Each point is reached from the start by the listed moves, each made once or not at all, plus a little noise. Is the number of moves made odd or even? Then give how often each move was made.

Moves:
(1): [-4.4  1.3  1.8]
(2): [-1.1  4.6 -4.5]
(3): [-4.8 -2.5 -3.8]
Start: [-0.3  0.9  2.3]
Points:
[-4.6  2.2  3.9] -> odd (1, 0, 0)
[-10.6   4.5  -4.1] -> odd (1, 1, 1)
[-5.3 -1.3 -1.6] -> odd (0, 0, 1)

Moves:
(1): [-0.2 -0.1 -1.1 -0.8 -5.1 -0.3 -2.4]
(2): [ 0.0 -0.1  2.7  0.2  1.6  0.6 -4.0]
(3): [-0.2 -1.9  0.4 -4.2  0.3 -2.0  1.4]
(4): [-6.2  7.2 -6.0 -1.5  0.3  0.1 -1.1]
(5): [-0.8 13.0  4.8  8.8  4.1 -2.8 -1.9]
(6): [-2.4  0.6  1.0 -4.0 -2.3  2.0  2.7]
Start: [ 3.0 -1.7  0.2  0.6 -0.1  1.6 -1.6]
Points:
[-0.6  9.7  6.4  1.3  1.9 -1.1  0.5] -> odd (0, 0, 1, 0, 1, 1)
[ 2.0  9.4  8.2  5.3  5.7 -2.7 -6.0] -> odd (0, 1, 1, 0, 1, 0)
[ 1.9  8.9  4.2  4.2 -0.9 -3.7 -4.7] -> odd (1, 0, 1, 0, 1, 0)

Moves:
(1): [-2.1  1.1  2.7 -2.4 -0.7  0.5  0.0 -1.8 -0.8  2.2  0.1 -0.2]
(2): [-1.8 -0.8 -3.3 -5.8  4.9  4.2 -1.6 -3.4  2.0  1.1  1.4 -0.8]
(3): [ 0.6 -0.3 -2.0  0.1 -0.6  1.2  0.3 -0.5  1.3  0.6 -3.5 -1.4]
(4): [ 1.8  1.8 -0.8  0.8 -4.3  1.1 -3.2 -1.6 -0.8 -0.4  2.0  0.5]
(5): [-0.9  2.1  0.9  4.2  4.3 -5.4 -1.2 -3.9 -1.6 -0.2 -0.2 -0.4]
(6): [-0.1  4.0  0.7 -2.8 -3.8  0.2  5.5 -4.7  4.3  1.7  0.2  1.9]
(7): [-2.8  2.7  7.6 -1.5  0.5 -4.5 -1.0 -0.2  0.7 -1.3 -0.5 -1.5]
(8): [ 2.8  3.0 -1.0  0.4  0.0  2.5 -3.9 -0.2 -1.0  1.5  2.7  0.2]
(9): [ 3.4  1.4 -4.1  0.9 -2.5 -1.3  0.5  2.0 -2.8 -0.4  1.5  1.1]
Start: [ 0.0  2.2 -1.4  3.3  1.5  0.8  1.8 -0.3  1.2 -1.8  1.4  1.0]
Points:
[ -7.0  10.9   5.1  -4.9   6.3  -2.9   3.8 -15.0   6.9   2.2  -1.4  -1.5] -> even (1, 1, 1, 0, 1, 1, 1, 0, 0)
[-2.1 13.0  8.7 -3.0 -2.5 -0.4  2.4 -7.3  4.1  2.3  3.6  1.5] -> even (1, 0, 0, 0, 0, 1, 1, 1, 0)
[ -1.5  11.4  -3.5  -2.8   5.7   3.9   0.9 -14.9   5.5   5.2   2.2   0.1] -> even (1, 1, 1, 0, 1, 1, 0, 1, 0)
[-2.0  9.1  0.9  0.8 10.8 -1.1 -5.6 -8.6  2.7  0.0  1.3 -3.0] -> odd (0, 1, 1, 0, 1, 0, 1, 1, 0)
[-5.0  7.7  7.8  3.8  5.1 -7.3 -0.1 -6.7  0.9 -0.5 -2.7 -2.6] -> even (1, 0, 1, 0, 1, 0, 1, 0, 0)
[ 2.5 15.4  2.7  4.7  0.0 -7.5  1.4 -7.3  0.7 -0.5  5.0  2.2] -> odd (0, 0, 0, 0, 1, 1, 1, 1, 1)

Moves:
(1): [-2.5 -1.6 -1.6  1.2 -0.7 -1.4 -2.3  1.1  3.0 -4.3  3.6 -4.1 -4.5  0.9]
(2): [-1.9  1.0  1.2  1.9 -0.2  1.2  5.5 -1.9  0.1  1.7  1.0  1.7  0.1 -1.9]
(3): [-1.6  1.9 -2.8 -1.5  3.0  0.5  0.6  1.6 -1.6 -3.8 -0.6  1.9 -1.2 -2.6]
(4): [ 3.8  1.0 -1.6  2.5  3.3 -2.6  1.3  2.4  0.9 -2.5  3.1 -1.0 -1.3 -0.4]
(5): [ 3.0  5.0  0.1 -0.2 -1.4  2.3  2.0  1.4 -1.9 -2.4 -3.2  3.2  1.2  6.7]
(6): [-1.4  5.4 -1.9 -0.4 -3.6 -0.2 -0.5  1.6  2.1 -1.9 -1.0 -2.6  0.2 -2.9]
(7): [ 2.8  1.4 -2.4 -0.2  8.2  4.5 -3.1 -8.7 -1.0 -0.6  3.5 -6.0  0.4  2.7]
(8): [ 6.6 -0.3 -1.7 -2.3 -4.0 -0.3  2.5  2.5 -1.1  3.5 -0.6 -5.3  6.8  4.2]
(9): [ 2.3  0.5 -1.2 -0.3 -1.3  4.7  6.4  1.9  4.6  2.4 -2.5 -1.2  1.6  0.1]
(10): [-1.1  5.5  2.4  0.3 -6.0 -3.6  0.9 -0.3 -3.8  7.6  0.7 -2.3  1.3 -0.1]
(11): [-0.8 -1.3  4.5 -1.9  0.9 -2.4 -3.4 -1.6 -1.6 -1.5 -0.2  0.5 -0.5  3.5]
(12): [ 0.8 10.1 -1.8  3.4  2.2  4.2 -0.4  2.8  0.9 -0.6  1.5  3.0  1.4  3.0]
Start: [-0.9  1.3 -1.5  2.1 -4.1 -1.0 -1.1 -0.7 -2.1  1.6  1.1  5.7  1.1 -3.3]
Points:
[-4.7  8.7  2.6  0.4 -7.7 -0.7  8.9 -0.9 -4.7  8.0 -0.9  6.7  2.1 -4.0] -> odd (0, 1, 1, 0, 0, 0, 0, 0, 1, 1, 1, 0)
[  5.4   5.7   0.6   3.3 -12.5  -5.4   9.7   3.4  -0.6   8.5   6.3  -6.3
   4.6   2.8] -> odd (1, 1, 0, 1, 0, 0, 0, 1, 1, 1, 1, 0)
[  9.0  14.3 -13.1   5.3   7.9   4.1  -2.4   0.7  -1.1  -6.5  11.4  -5.7
   3.1   4.5] -> even (1, 0, 1, 1, 0, 0, 1, 1, 0, 0, 0, 1)
[ 3.3 13.3  3.5  1.3 -3.7  5.0  7.4 -9.6 -5.4  8.8  0.8  1.7  4.9  7.7] -> even (0, 1, 0, 0, 1, 0, 1, 0, 1, 1, 1, 0)

Moves:
(1): [ 1.2  2.7  0.3 -2.7 -0.5 -1.5  3.6  5.2 -3.8  1.5 -1.8  0.5 -0.7 -0.7
  1.7 -1.5  4.0 -4.2  2.0 -0.9  1.8]
(2): [ 1.4 -1.2  2.1 -0.1  1.6 -2.1 -0.8  2.9  0.2  2.1 -0.2  1.9  0.7  1.3
  2.5  0.4 -2.6 -3.5 -0.4  0.6 -1.2]
(3): [-5.0 -0.7 -1.1  0.7  1.9 -1.9  0.1  1.6  2.6 -2.9  2.6  0.0  0.4 -0.5
 -5.3  0.3  1.2 -1.2  1.0  0.1 -4.0]
(4): [-2.6  1.9 -0.8 -0.4 -4.7  1.6  1.8 -4.2 -1.7  2.5 -2.5  3.3  1.6  2.4
 -2.7  3.6 -0.9  1.7 -4.3 -3.8  5.3]
(5): [ 3.0 -2.5  4.4 -2.1 -4.6 -0.8  3.3  0.6 -6.2  5.5 -5.4  1.6  2.1 -0.2
 -2.0 -0.8  0.6 -0.4  4.4 -1.7  5.7]
(6): [ 0.9 -2.1  1.5 -1.8  2.8 -1.6  4.0 -6.1 -2.6 -0.3 -0.9  0.2  1.6 -0.2
 -1.2  0.3 -4.6 -2.4 -3.9  1.5 -0.5]
(7): [ 0.6  5.5 -6.1  1.8  0.5 -2.8  3.7 -1.4 -2.8  0.0  2.3  0.8 -3.3  0.1
 -1.2  3.1 -3.9 -1.3 -1.2  0.7  1.4]
(8): [-1.1  2.4 -0.1  0.6 -0.7 -5.3  1.5 -1.1  2.2  0.3 -0.8 -0.7 -0.2 -2.6
  1.1 -0.9  5.8 -2.7  1.6  1.1 -0.3]
(9): [ 0.3  0.8  0.8 -3.4  1.7 -2.8  2.4 -0.7  3.8 -1.5  2.9  1.7 -2.6 -2.6
  1.7 -0.2 -0.4 -1.3  1.1  0.1 -4.0]
(10): [ 0.9  0.3 -2.9 -0.4  0.6  0.2 -2.2  1.3 -2.1  0.1 -0.3  0.4  0.3  2.4
 -0.8  1.2 -0.8  0.2  0.5 -3.3  5.4]
(11): [-1.0 -1.0  1.4  0.8 -5.2  1.3  1.7 -5.2  1.2 -3.7  1.1  1.1  1.0 -1.6
  0.9 -0.2  0.8 -2.4  0.6 -4.7 -2.5]
(12): [-1.6 -1.7  0.1  0.1  0.0  0.9  2.3  1.1  1.1 -0.1  1.9  0.1  2.0 -1.5
 -0.1  1.0  1.4 -1.0  3.4  1.6 -0.5]
(13): [ 1.3  1.3 -4.1 -1.0 -5.0  2.9 -5.2  3.3  2.6 -1.9  1.7 -4.6  0.0 -2.2
 -0.7  1.5  1.7  4.2  5.7  3.2  3.5]
(14): [ 0.5 -1.7  1.6 -1.3  0.5  0.3 -2.0 -1.0  3.7 -5.1  3.2  2.1 -6.0  2.0
 -2.5  2.6  2.1 -0.9  0.9  1.4  0.9]
(15): [-0.2  0.2  3.5 -3.3  0.5 -0.8  2.1 -0.1 -2.4  2.3 -2.7 -3.5  0.0  2.1
  2.8 -0.2  1.7 -2.5  5.0  0.5 -1.3]
(16): [ 0.4 -1.2 -1.4 -1.4 -2.9  1.4  0.4 -0.2 -2.0  1.4  2.3  0.0  1.5  1.1
 -0.6 -1.9 -1.1  1.1  0.7  0.8  2.9]
(17): [-4.2 -1.7 -0.6 -1.1 -0.5 -1.4  3.4 -5.0 -3.4  1.5 -4.8 -0.1  0.0  0.3
  0.7  0.7 -1.0 -2.3 -0.2 -1.6 -2.7]
(18): [ 3.2 -0.5 -3.6 -0.4  0.4  2.0 -2.0  1.1  0.1  2.5  0.4  1.3  0.5  2.5
  0.9  1.6 -1.8 -2.2 -0.1 -1.4  0.4]
Start: [-3.2 -1.3 -3.0 -1.1 -9.8 -8.2 -5.0 -5.7 -2.1 -2.3 -0.3  1.0 -2.1 -2.0
  3.8  1.9  3.5 -1.5  0.1 -0.7 -2.3]
Points:
[ -8.6  -2.6  -4.8 -13.0 -14.9 -19.5  16.0 -21.1  -9.4   4.1  -1.7   7.9
  -4.4   0.9  -4.6  11.4   2.4 -16.7   8.2  -1.6   0.8] -> odd (0, 0, 1, 1, 1, 1, 1, 1, 1, 0, 0, 1, 0, 1, 1, 1, 1, 1)
[ -7.9   4.7 -18.8  -6.8 -20.3  -7.5  -1.2  -6.1  -6.8  -2.8   3.0   4.2
  -8.2   2.9  -5.9  12.1   3.7  -6.5   4.5  -2.2   7.3] -> odd (1, 0, 1, 1, 0, 0, 1, 0, 0, 0, 0, 0, 1, 1, 0, 1, 1, 1)
[ -1.1  -0.7  -9.5  -3.7 -22.2  -9.4   1.7 -13.0  -8.8   1.7  -1.0   6.7
   2.6   0.0  -5.1  11.3  -6.1  -8.8   1.7  -6.2   5.7] -> odd (0, 1, 1, 1, 1, 1, 1, 0, 0, 0, 1, 0, 1, 0, 0, 0, 0, 1)

Moves:
(1): [ 2.8  3.0 -2.9 -0.1 -2.3  0.3  0.9 -2.8 -1.4 -0.3  2.3  3.3 -2.2 -2.7
  3.7 -3.7  4.2  1.0  3.2 -3.0 -0.7 -1.7 -0.2 -1.1 -0.3  0.9  1.0]
(2): [-1.3 -0.5 -0.4  0.9 -1.1 -0.1 -0.3 -0.7 -0.4 -0.4  0.9  1.0  0.7  0.4
 -0.5 -0.6  1.6 -0.1  3.5  1.0  0.1 -1.9  0.4 -0.2  0.1  0.7  0.1]
(3): [ 1.9 -2.8 -0.9  1.1  1.6 -4.3  4.8  1.3  2.3 -0.6 -1.4  0.2  1.7  4.0
  4.2  0.0  1.1 -3.5 -3.9  4.0  0.7 -1.7 -2.6 -0.6  0.2 -4.9 -0.5]
(4): [ 1.0 -1.2  1.0 -0.3  1.9  0.5 -0.1  1.8 -4.8  1.6  2.5  0.7 -2.0  0.9
 -1.2 -1.5  1.8  1.5  0.4  0.8  0.8  1.9 -1.2 -1.0  2.9  1.5 -1.1]
(5): [ 2.4 -3.1 -1.8 -0.4  2.4  1.5 -2.5  4.5 -3.2  1.2  0.5 -0.5  2.8 -4.3
  1.0  1.4 -0.6  0.7 -0.4 -5.4 -0.1 -1.8  2.9  1.2  4.5  0.8 -1.1]
(6): [ 1.6  0.2  1.3 -0.8  1.7  0.7 -5.9  4.4  6.7  4.6  4.3 -0.9  0.2 -1.3
 -1.8 -3.5 -0.4  6.6 -4.3 -3.3 -2.2  1.4 -0.7  4.4  0.2  7.7 -1.1]
(7): [-3.2 -0.6 -5.9  2.0  0.4  5.0 -0.8 -4.4 -4.9 -0.6 -1.5  4.7 -6.9  3.7
 -1.1 -0.1  9.4  3.1  5.9 -0.8  0.7 -0.3 -9.2 -7.2  1.3  0.1 -0.2]
(8): [-1.7  0.4  1.8 -1.1  4.2  0.3  0.4  1.3 -1.1  1.1 -1.1  1.2  1.0 -0.1
 -2.4 -2.8 -4.0 -0.3 -1.3 -1.6 -1.6 -0.2 -2.1  2.3  2.0  1.7 -0.4]
(9): [-0.5 -0.9  3.0 -2.2  0.7  0.2  2.0 -0.4 -2.2 -1.5 -0.6 -2.0  0.7  3.2
  4.0  0.1 -2.2  1.4 -1.2  0.5  0.4  1.1 -1.0  1.2  1.5  0.7  0.5]
(10): [ 0.0 -2.2  4.1  1.1  2.9  4.1  5.1  4.3  5.4  5.2 -1.0 -3.4  2.9  4.4
 -0.4  0.6 -2.0 -7.5 -4.2  2.8  2.8  0.5 -0.5  1.3  2.4 -4.3 -3.0]
(11): [-5.1 -1.9  3.4 -2.6  1.4 -0.2 -2.8  0.5  4.0  2.4 -2.4  1.2 -1.5 -2.9
  1.5 -1.1  0.6  2.5 -1.5 -0.5 -1.3  0.4  1.1  2.9  7.9  1.2 -2.7]
(12): [ 3.7 -0.1  8.6  6.2 -1.9  0.8  1.0  0.1 -1.6  2.3 -3.7  0.4  0.6  3.4
  2.7  2.2 -3.6 -7.0 -2.7  0.9 -1.4  0.9  0.9 -1.9 -7.0  0.2  0.2]
(13): [-1.1 -3.6 -2.8 -3.5 -2.9 -0.3  2.3  1.2 -1.2 -0.9  3.1  3.4 -1.2  2.0
 -1.1  1.8  0.2  1.0 -1.1 -1.4 -3.3  2.2  3.4  0.7  0.2  1.9  3.1]
(14): [ 0.0 -0.7  5.3  0.4  2.2 -5.0  2.2  4.5  1.1  4.6  0.3 -5.6  1.3 -1.2
  2.4 -2.1  2.2 -3.0 -6.8 -0.1 -0.9 -3.2  8.3  0.7 -1.6  1.5  3.1]
(15): [-1.6  5.1 -0.5  2.9 -1.7  0.9 -2.4  0.3 -2.8  0.1  1.0  2.2  0.9  0.0
  0.7  3.3  1.3 -0.9 -0.2  1.7 -1.3 -0.1  4.7  1.8 -0.7  0.5 -0.3]
(16): [ 0.2 -2.1 -4.9  0.1  3.8  2.0 -2.5 -4.6 -4.6 -5.8  0.9  3.1 -2.3  1.4
 -2.9 -1.1 -2.6 -3.7  2.3  3.1 -5.4  1.8 -1.2 -1.3  2.5 -0.1  4.2]
(17): [-1.9  3.3 -1.5  3.0  0.2  1.7 -4.5  2.7  1.0  1.0 -6.0 -3.2 -1.2  2.7
  0.9 -3.6 -0.8  4.1 -1.8 -2.5 -4.3  6.5 -2.9 -2.5  3.1  2.1  0.1]
(18): [ 0.8 -0.1  1.0 -2.7  0.8 -3.3 -3.3  3.9 -0.1  5.8 -1.9 -2.4  0.3 -4.1
  0.6 -0.8  1.6  1.2 -1.6  1.4  0.3  5.1 -2.5  3.5  5.8  1.8  3.5]
(19): [-0.6 -0.2  0.1  4.1  0.1 -0.9  1.1 -1.0  3.0  3.9  1.0  1.8  5.7 -1.5
  0.1  1.5 -3.9  2.3  1.1 -1.4  3.5 -0.1  2.7  0.4  1.3  0.5  0.3]
(20): [-0.6  5.7  2.2 -2.4 -1.6 -0.7 -7.6  2.6 -1.3  2.2  4.1  0.2 -2.4 -4.0
 -2.4 -0.1 -1.7  0.7  2.8 -1.7 -3.3 -3.6 -1.0 -4.4  1.4 -2.2  0.0]
(21): [-0.3 -1.3  2.0  1.7 -3.1  0.1  3.5 -0.7 -3.0  1.3  1.2 -1.6  1.5  0.6
  1.1  2.2 -1.9 -4.8 -2.1  2.0  0.1 -2.5 -1.7 -1.1  0.9 -0.3 -1.9]
(22): [-2.8 -1.2  2.5  4.1 -2.3  2.7  4.3  0.3  0.8 -6.2  2.9  4.3  3.1  0.7
  1.7  0.9  1.3 -4.4  0.2  0.0 -1.8  0.4 -1.7 -0.8 -4.7 -1.1  0.9]
(23): [-0.7  3.2 -1.3  5.2  1.9  2.7  4.9  7.1  2.4  2.4 -1.0  1.1  0.4 -4.3
  3.3  1.4 -3.0 -4.0  2.2  5.6  4.5 -2.3  5.4 -1.2 -4.2 -0.2  1.3]
(24): [ 0.9  1.2 -1.8 -1.2 -1.8 -0.2 -5.3  2.2  0.9  0.9 -2.3  3.9  0.9  3.0
 -4.1  0.2  1.6  4.0 -6.6 -0.2  3.4 -3.7  1.1  0.5  2.5  2.3  2.0]
Start: [-2.1  3.0 -2.9  0.1  6.2 -1.4 -0.7  6.9 -0.5  1.2  1.0 -0.6  7.0  2.6
  1.7  0.6 -0.3  7.6  1.5  1.2 -2.6  0.1 -0.8 -0.9 -2.0  0.3  5.6]
Points:
[ -0.1  -2.6   1.8  16.9  12.7   8.0   1.4  11.7  -1.2   9.8  -0.1   7.1
   8.2  17.8  11.7  -9.0   5.2   3.0  -2.0   4.6  -9.3  13.9 -20.1  -6.4
   7.5   6.0  10.3] -> even (1, 1, 1, 1, 0, 1, 1, 0, 1, 1, 0, 1, 0, 0, 0, 1, 1, 1, 1, 0, 0, 1, 0, 0)
[ -0.9  -5.6   6.6  12.5  15.4   8.3   3.3  32.5  -6.2  14.4   8.6  10.9
   9.3  11.0   0.6  -0.2  -2.3 -13.1 -18.0   5.7  -9.3  -9.8  -0.5  -9.3
   1.7   4.5  11.0] -> even (0, 0, 1, 1, 1, 1, 1, 1, 0, 1, 0, 1, 1, 1, 0, 1, 0, 0, 0, 1, 1, 1, 1, 1)
[ -4.2   1.6   1.6   7.0   8.6   1.5  -2.8  13.8 -19.0   9.8   5.8  13.4
   9.1  10.7   5.6   5.9  -1.0   7.0   4.3  -2.3  -7.5  -3.2  -3.0  -8.0
   6.0   1.8   6.0] -> even (0, 1, 1, 1, 1, 0, 1, 1, 1, 0, 0, 1, 1, 0, 1, 0, 0, 0, 1, 1, 0, 0, 0, 0)
